Each row is a point. Two turns around zero, p and q, are shown by what they do to some points. Write where each new point lands after one turn and then the other. Backwards means that the second turn is done in reverse. Each puzzle has new turns, and all numbers are rounded.

Turn p:
[-0.09  0.10] -> [-0.04  0.13]
[0.14 0.30] -> [0.26 0.21]
[-0.05 -0.41] -> [-0.23 -0.34]
Turn q:
[-0.13 -0.22] -> [ 0.04 -0.25]
[-0.40 -0.15] -> [-0.22 -0.37]
[0.22 0.18] -> [0.06 0.28]
[0.02 0.28] -> [-0.16  0.23]
[ 0.29 -0.09] -> [0.28 0.11]
Where do these land?
q, then p: [ 0.35 -0.20] -> [ 0.39 -0.12]
p, then q: [0.17 0.25] -> [0.11 0.28]
p, then q backwards: [-0.30 -0.07] -> [-0.19  0.24]
q, then p: [-0.22  0.02] -> [-0.22 -0.03]

Turn p:
[ 0.04 -0.09  0.00] -> [0.05 0.04 0.07]
[ 0.06  0.36 -0.21] -> [-0.28  0.11 -0.29]
[-0.38 -0.19  0.18] -> [ 0.34 -0.31 -0.01]
[-0.19 -0.04  0.34] -> [ 0.08 -0.37  0.11]
[ 0.24  0.24 -0.29] -> [-0.28  0.31 -0.16]
[ 0.24 -0.29 -0.01] -> [0.09 0.21 0.30]
Turn q:
[0.22 0.47 0.26] -> [ 0.32  0.15 -0.46]
[-0.19 -0.17  0.03] -> [-0.01 -0.17  0.19]
[-0.15 -0.20 -0.31] -> [-0.19  0.07  0.34]
[ 0.12 -0.10  0.02] -> [-0.13 -0.05 -0.07]
Where do these land?
p, then q: [-0.35 -0.04  0.43] -> [-0.44 -0.33  0.01]
p, then q backwards: [-0.02 -0.08 -0.22] -> [ 0.06  0.22 -0.04]
p, then q backwards: [ 0.11  0.28 -0.01] -> [ 0.24 -0.17 -0.07]
q, then p: [ 0.26 -0.16 -0.21] -> [ 0.11 -0.19 -0.30]

Turn p:
[ 0.00  0.49 -0.01  0.29 -0.14 -0.05] -> [-0.26  0.39 -0.02  0.03  0.29 -0.21]
[-0.15 -0.18 -0.39 -0.05  0.13  0.02] -> [ 0.04 -0.26 -0.11 -0.23  0.18  0.25]
[-0.08 -0.17  0.07 -0.06  0.41  0.35] -> [ 0.32 -0.23  0.37 -0.20  0.02 -0.01]
[ 0.12  0.29  0.27 -0.41 -0.42 -0.18] -> [-0.42  0.30  0.07  0.29 -0.43  0.11]
[ 0.26 -0.25 -0.12  0.03  0.05  0.12] -> [ 0.32 -0.07 -0.05  0.13  0.06  0.17]
[-0.20  0.12  0.19  0.14 -0.34 -0.11] -> [-0.34  0.00 -0.09  0.19 -0.02 -0.28]
[ 0.05 -0.30  0.00  0.07  0.32 -0.15] -> [ 0.35 -0.13 -0.16 -0.22 -0.10 -0.04]
Turn q:
[ 0.13  0.08 -0.46 -0.50 -0.13  0.08] -> [ 0.40  0.16 -0.47 -0.05  0.14 -0.28]
[-0.22 -0.04  0.13  0.22 -0.06 -0.29] -> [-0.34 -0.05  0.02 -0.07 -0.25  0.12]
[ 0.27 -0.04  0.55  0.16  0.06 -0.20] -> [-0.37 -0.36  0.30  0.26  0.06 -0.12]
[-0.04 -0.04 -0.18 -0.11  0.23 -0.01] -> [ 0.00  0.25 -0.11  0.03  0.16  0.05]
[-0.06 -0.25 -0.45  0.09 -0.12  0.32] -> [ 0.33  0.06 -0.12 -0.43  0.17  0.24]
[ 0.26  0.29  0.29  0.22  0.06 -0.04] -> [-0.04 -0.27  0.19  0.41 -0.06  0.07]
[-0.34  0.01  0.12 -0.09 -0.05  0.13] -> [ 0.03  0.21  0.19 -0.15 -0.21 -0.10]
Where do these land?
q, then p: [-0.03  0.16  0.20 -0.19  0.28 -0.20] -> [-0.18  0.09 -0.14 -0.13  0.18 -0.33]
p, then q: [ 0.04  0.00 -0.25  0.03 -0.04  0.24] -> [0.01 0.11 0.23 0.07 0.20 0.11]
p, then q: [ 0.18  0.05  0.46 -0.60 -0.05 -0.23] -> [ 0.28 -0.43  0.06 -0.23 -0.56 -0.19]
q, then p: [-0.77  0.04 -0.26  0.15  0.02 -0.11] -> [-0.61  0.15  0.38  0.28  0.13  0.25]
q, then p backwards: [ 0.16 -0.06 -0.07  0.24  0.04  0.38] -> [ 0.10 -0.12 -0.23 -0.06  0.22  0.33]
q, then p backwards: [-0.24 -0.20 -0.24 -0.12 -0.09  0.08] -> [ 0.03  0.14 -0.09  0.04  0.31 -0.25]
p, then q: [ 0.19  0.31  0.20  0.11 -0.07 -0.08] -> [-0.01 -0.03 -0.08  0.28 -0.32  0.09]
p, then q: [ 0.24 -0.07 -0.17  0.26 -0.03 -0.22] -> [ 0.19  0.05 -0.28  0.15  0.14  0.23]
p, then q: [ 0.23 -0.23  0.13  0.13 -0.07  0.16] -> [-0.07 -0.31  0.00  0.07  0.14  0.21]

Turn p:
[ 0.30 -0.41 -0.09 -0.32  0.21  0.00 -0.17  0.12] -> [-0.04  0.20 -0.01 -0.41  0.15  0.05 -0.25 -0.39]
[-0.40  0.29  0.21  0.06  0.15 -0.18 -0.20 -0.29] -> [ 0.06 -0.04  0.16 -0.11 -0.45 -0.16  0.16  0.41]
[-0.21  0.11 -0.15  0.09  0.02  0.13 -0.10 -0.03] -> [-0.12 -0.15  0.19  0.09 -0.05 -0.14 -0.06  0.10]
[ 0.34  0.11 -0.12 -0.41 -0.51 -0.12 -0.13 -0.30] -> [ 0.03  0.39  0.01 -0.20  0.59 -0.11  0.28  0.25]
[-0.17 -0.37  0.40  0.12 -0.08 -0.01  0.08  0.04] -> [ 0.10  0.14 -0.40  0.13 -0.29 -0.20 -0.07 -0.15]
[ 0.34  0.36  0.40  0.11 -0.02 -0.04  0.31  0.25] -> [ 0.03 -0.07 -0.41  0.14  0.00  0.58  0.13  0.19]
[-0.21  0.09  0.22 -0.14 -0.05  0.29  0.26 -0.03] -> [ 0.18 -0.20 -0.26  0.10  0.03 -0.11 -0.21  0.26]
[-0.03  0.40 -0.22  0.15 -0.09  0.10 -0.27 -0.06] -> [-0.34 -0.11  0.29  0.07  0.07  0.00  0.14  0.29]
[-0.10 -0.10  0.02  0.24  0.07  0.30  0.31 -0.09] -> [ 0.07 -0.40 -0.19  0.19 -0.02 -0.15 -0.02 -0.13]
[-0.08 -0.19 -0.37  0.27  0.15 -0.18 -0.02 -0.03] -> [ 0.00 -0.08  0.35  0.09 -0.12 -0.08  0.13 -0.37]
[ 0.23 -0.29 -0.31 -0.17  0.15 -0.28 -0.08  0.42] -> [ 0.01  0.31  0.26 -0.09  0.10  0.31 -0.23 -0.46]
Turn q:
[ 0.40 -0.20  0.30 -0.12  0.27  0.21  0.32  0.08] -> [ 0.32  0.02 -0.37 -0.34  0.33 -0.17 -0.19  0.09]
[-0.21 -0.16  0.34  0.39  0.28  0.17 -0.14 -0.30] -> [ 0.33 -0.60  0.01  0.04  0.01  0.29 -0.05  0.04]
[-0.19 -0.19  0.28 -0.30 -0.02 -0.06  0.31  0.01] -> [-0.14 -0.11 -0.10 -0.24  0.20 -0.12  0.17  0.40]
[-0.14 -0.03 -0.26 -0.17 -0.10  0.16 -0.38 -0.38] -> [-0.41 -0.18 -0.09  0.00 -0.23  0.30 -0.01 -0.30]
[-0.04  0.17  0.29 -0.01 -0.09  0.27 -0.20  0.30] -> [ 0.16  0.09 -0.18  0.07 -0.36  0.05 -0.18  0.31]
[ 0.38  0.27  0.01 -0.25 -0.33 -0.29  0.39 -0.37] -> [-0.36  0.42  0.07  0.02  0.63  0.17 -0.16  0.05]
[ 0.02 -0.10 -0.39  0.24 -0.10 -0.32 -0.26  0.04] -> [-0.01  0.09  0.17  0.32 -0.10 -0.02  0.31 -0.39]
[-0.01 -0.14 -0.03 -0.10  0.32  0.22  0.09  0.28] -> [ 0.19 -0.07 -0.11 -0.31 -0.16 -0.30 -0.04 -0.01]
[ 0.09 -0.07 -0.21  0.15 -0.07 -0.15 -0.06  0.20] -> [ 0.08  0.15  0.04  0.19 -0.05 -0.17  0.15 -0.17]
[-0.22  0.07 -0.37  0.00 -0.18  0.00  0.22  0.08] -> [-0.31  0.01  0.25  0.10 -0.05 -0.32 -0.03 -0.04]
[-0.10  0.39  0.05  0.17  0.02 -0.22 -0.28  0.05] -> [ 0.14  0.17  0.33  0.15 -0.23  0.30  0.03  0.05]
Where do these land?
q, then p backwards: [-0.05  0.03  0.14  0.17 -0.01 -0.02  0.15 -0.09] -> [-0.06  0.16 -0.14 -0.09 -0.04  0.09  0.13  0.01]
q, then p backwards: [ 0.24  0.35 -0.33 -0.07 -0.16  0.07  0.05 -0.13] -> [ 0.02 -0.25 -0.16 -0.08 -0.07  0.01 -0.28  0.41]
q, then p: [ 0.02  0.05 -0.40  0.03 -0.21 -0.81 -0.11 -0.08] -> [ 0.37 -0.57 -0.34  0.17 -0.30  0.07  0.24  0.35]
q, then p: [-0.25  0.15 -0.02  0.18  0.22  0.27 -0.08  0.09] -> [-0.15  0.38 -0.23 -0.02  0.09 -0.13  0.05 -0.06]
q, then p: [ 0.07  0.01  0.13 -0.51  0.27  0.32  0.03  0.07] -> [ 0.07  0.28  0.31 -0.16  0.34 -0.04 -0.33  0.17]
q, then p: [ 0.14 -0.14  0.14  0.20  0.40  0.33 -0.19 -0.11] -> [-0.18  0.10 -0.04 -0.32  0.39 -0.19  0.08 -0.28]
q, then p: [-0.04 -0.08  0.35  0.18 -0.18 -0.33 -0.16  0.36] -> [-0.04 -0.17 -0.15  0.38  0.15  0.45  0.10 -0.15]
p, then q: [-0.12 -0.08  0.31 -0.29 -0.01  0.31  0.05 -0.18] -> [-0.07  0.32  0.00 -0.07 -0.17 -0.09  0.32 -0.29]
p, then q backwards: [ 0.13 -0.09 -0.40  0.07 -0.16 -0.37  0.43 -0.08] -> [ 0.20 -0.11 -0.05  0.45  0.16 -0.50 -0.07 -0.05]
q, then p backwards: [-0.14 -0.21  0.08  0.05 -0.16  0.23 -0.17  0.16] -> [-0.18  0.03  0.29  0.24  0.00  0.13  0.11 -0.05]

Turn p:
[ 0.14  0.01  0.18  0.20  0.03 -0.30 -0.13 -0.16  0.15  0.08  0.22] -> [ 0.07 -0.04  0.16 -0.33 -0.21 -0.01  0.07  0.04 -0.30 -0.14 -0.05]
[-0.43 -0.27 -0.22  0.14  0.00  0.10  0.06  0.15  0.31 -0.30 -0.17] -> [ 0.23  0.12  0.19  0.21 -0.09  0.09 -0.13 -0.47  0.25  0.32 -0.07]
[-0.11 -0.08 -0.24 -0.11 -0.24  0.27 -0.11 -0.02  0.26 -0.58 -0.04] -> [-0.12 -0.02  0.29  0.23 -0.20  0.21 -0.12 -0.33  0.47  0.01  0.25]
[-0.23 -0.23 -0.31 -0.30 -0.19  0.46 -0.28 -0.11  0.38 -0.15 -0.17] -> [-0.18 -0.28  0.26  0.00  0.09  0.08 -0.20 -0.32  0.66  0.24  0.02]
[-0.01 -0.01  0.24 -0.06  0.11 -0.28 -0.14 -0.18 -0.49  0.27 -0.19] -> [-0.12  0.19 -0.39 -0.27  0.24 -0.18  0.05  0.03 -0.17 -0.31 -0.25]
[-0.02  0.03 -0.23 -0.10 -0.17 -0.10  0.27 -0.12  0.07  0.06  0.10] -> [ 0.13 -0.06  0.00 -0.05  0.08 -0.11  0.16 -0.04  0.02  0.11  0.36]
[-0.04  0.40  0.34  0.16  0.37 -0.02  0.12 -0.32 -0.23  0.19 -0.30] -> [-0.37  0.48 -0.20 -0.17  0.01 -0.32 -0.04  0.24 -0.30  0.14 -0.18]
[-0.28 -0.20 -0.09 -0.39  0.05  0.10  0.01  0.18  0.36 -0.50  0.13] -> [ 0.32  0.14  0.41  0.17 -0.04  0.14 -0.18 -0.09  0.57 -0.02  0.11]
[-0.08  0.15  0.35  0.04 -0.30 -0.01 -0.03  0.07 -0.41  0.14 -0.15] -> [-0.27  0.11 -0.14  0.12  0.39  0.01 -0.06 -0.06 -0.33 -0.26 -0.05]
[ 0.38 -0.24  0.15  0.11  0.04  0.14  0.14 -0.02 -0.07  0.31  0.55] -> [ 0.11 -0.27  0.05 -0.17  0.06  0.38  0.43  0.43 -0.22  0.03 -0.07]
[ 0.34  0.13  0.33 -0.06 -0.11 -0.11  0.03  0.13 -0.15  0.45 -0.31] -> [-0.21 -0.19 -0.09  0.11  0.27 -0.39  0.12  0.22 -0.34 -0.20 -0.24]
[ 0.41 -0.06 -0.34  0.20  0.18 -0.11  0.13  0.19 -0.09 -0.09  0.15] -> [ 0.23 -0.18 -0.28  0.18 -0.41  0.08  0.23  0.16 -0.05  0.00  0.07]
[-0.06  0.34 -0.18  0.17  0.24 -0.13 -0.07  0.21 -0.07  0.12  0.19] -> [ 0.19 -0.02 -0.25 -0.03 -0.18  0.01 -0.33  0.20 -0.24  0.11  0.09]
Turn q:
[-0.27  0.20  0.25 -0.08 -0.04 -0.02  0.29  0.16 -0.15 -0.07  0.01] -> [-0.14 -0.01 -0.25  0.08 -0.18  0.17 -0.35  0.07  0.17  0.08 -0.07]
[-0.15  0.16  0.16  0.28  0.27  0.15  0.17  0.19  0.11 -0.26  0.08] -> [ 0.23 -0.09 -0.01  0.11 -0.35 -0.09 -0.21 -0.05  0.11  0.25 -0.27]
[ 0.20 -0.32 -0.36  0.00 -0.51 -0.34 -0.29 -0.13 -0.01  0.09  0.47] -> [-0.27  0.23  0.67 -0.12  0.22  0.34  0.28 -0.10 -0.17 -0.06  0.31]
[-0.08  0.33  0.10  0.26  0.18  0.14  0.35 -0.17 -0.05  0.08 -0.22] -> [-0.06 -0.20 -0.18  0.29 -0.02 -0.31 -0.28  0.18 -0.05  0.05 -0.29]
[-0.05  0.03 -0.01 -0.11  0.02 -0.14 -0.27  0.02  0.49  0.33 -0.39] -> [ 0.47 -0.10 -0.13 -0.16  0.40 -0.06 -0.10  0.14 -0.23 -0.07  0.30]
[ 0.06  0.06  0.27  0.06  0.16 -0.11  0.10 -0.06  0.05 -0.23 -0.44] -> [ 0.02 -0.13 -0.32 -0.17  0.14 -0.30 -0.19 -0.17  0.03  0.21 -0.14]
[-0.17  0.20 -0.22 -0.05  0.18  0.19  0.32  0.10 -0.14 -0.34 -0.12] -> [ 0.02  0.18 -0.16  0.32 -0.13 -0.22 -0.12 -0.04  0.43  0.05 -0.15]
[ 0.06 -0.51 -0.26 -0.01 -0.07 -0.18 -0.15  0.06 -0.32  0.22  0.37] -> [-0.27  0.23  0.44 -0.31 -0.20  0.11  0.24  0.05 -0.03 -0.35  0.17]
[ 0.01 -0.47 -0.07 -0.08 -0.28  0.21  0.10 -0.18 -0.06  0.01  0.33] -> [-0.29 -0.17  0.32 -0.08 -0.07  0.18  0.37  0.16  0.26 -0.02  0.12]
[ 0.27 -0.26 -0.13  0.06 -0.43  0.16 -0.13  0.18 -0.21  0.13  0.17] -> [-0.27 -0.10  0.25  0.07 -0.18  0.12  0.28 -0.20 -0.09 -0.17  0.40]
[ 0.16  0.37  0.17 -0.19  0.40  0.05  0.23  0.06  0.08 -0.11 -0.01] -> [ 0.12  0.20 -0.44  0.14 -0.14 -0.12  0.00  0.12 -0.08  0.30 -0.24]
[-0.05  0.22  0.11 -0.15  0.11 -0.10 -0.72 -0.23  0.21  0.17 -0.25] -> [ 0.46 -0.05 -0.20 -0.16  0.49  0.19  0.08 -0.16 -0.35 -0.27 -0.14]
Where do these land?
p, then q: [-0.12  0.00  0.09  0.05 -0.14  0.26  0.13  0.18  0.15  0.05  0.08] -> [ 0.04 -0.24 -0.04 -0.09 -0.23 -0.06  0.01  0.08 -0.18 -0.12 -0.13]
q, then p: [ 0.03 -0.14 -0.25  0.33 -0.10 -0.41 -0.01 -0.29  0.17 -0.23  0.03] -> [-0.06  0.30  0.11 -0.28  0.12 -0.25 -0.12  0.28 -0.14 -0.15 -0.38]
q, then p: [ 0.00  0.02 -0.19 -0.18 -0.25  0.01 -0.20  0.17 -0.08  0.08  0.11] -> [-0.14  0.14  0.11  0.01 -0.10  0.30  0.00  0.15 -0.03  0.11  0.19]
q, then p: [-0.02 -0.18  0.19  0.15  0.04  0.29 -0.09 -0.49 -0.01  0.08 -0.24] -> [ 0.32  0.19 -0.04  0.12 -0.02 -0.14  0.30 -0.20  0.30  0.00 -0.31]
q, then p: [ 0.04 -0.32 -0.09 -0.12  0.55  0.25 -0.36  0.30  0.23 -0.24  0.00] -> [-0.10 -0.24  0.20  0.15 -0.08 -0.41  0.50  0.23  0.04 -0.21  0.42]
q, then p backwards: [ 0.28 -0.06  0.15  0.07 -0.12  0.23  0.32  0.27  0.18  0.26 -0.17] -> [ 0.31  0.39 -0.40  0.09 -0.07 -0.03  0.17  0.02  0.09  0.13  0.03]
q, then p: [ 0.18  0.00  0.26  0.05  0.33  0.32  0.23  0.00 -0.37 -0.14  0.14] -> [ 0.02 -0.08 -0.03  0.16  0.23 -0.27  0.08 -0.56 -0.04  0.10  0.22]
p, then q: [ 0.49 -0.02 -0.32 -0.08 -0.21 -0.34  0.35  0.48 -0.21  0.18 -0.14] -> [-0.37  0.26  0.61 -0.12 -0.25 -0.48 -0.02 -0.15  0.02  0.20  0.06]
p, then q: [-0.52  0.27 -0.07 -0.17 -0.22  0.04 -0.06 -0.15 -0.21  0.01 -0.25] -> [ 0.34  0.28  0.11 -0.01  0.21  0.17  0.06  0.12 -0.13 -0.18 -0.46]
q, then p backwards: [-0.08 -0.14 -0.12 -0.04  0.26 -0.27  0.13 -0.54  0.03 -0.05  0.19] -> [-0.05 -0.13  0.50 -0.21  0.29  0.19  0.03 -0.17  0.08  0.24 -0.06]
p, then q backwards: [-0.16  0.52  0.05 -0.16  0.33  0.18 -0.22 -0.22 -0.10 -0.15  0.21] -> [-0.30 -0.09  0.06 -0.21  0.00 -0.45  0.43  0.22 -0.11  0.20  0.08]
p, then q: [ 0.04  0.12  0.39 -0.11 -0.41 -0.40  0.01  0.08  0.40 -0.19  0.21] -> [-0.33 -0.09 -0.20 -0.30 -0.20  0.29  0.05 -0.34 -0.05  0.35 -0.38]
p, then q: [-0.16 -0.06 -0.08  0.21 -0.06 -0.17 -0.24  0.21 -0.19  0.34 -0.18] -> [-0.08  0.15  0.06 -0.12  0.25 -0.31  0.20 -0.13  0.06 -0.36 -0.09]
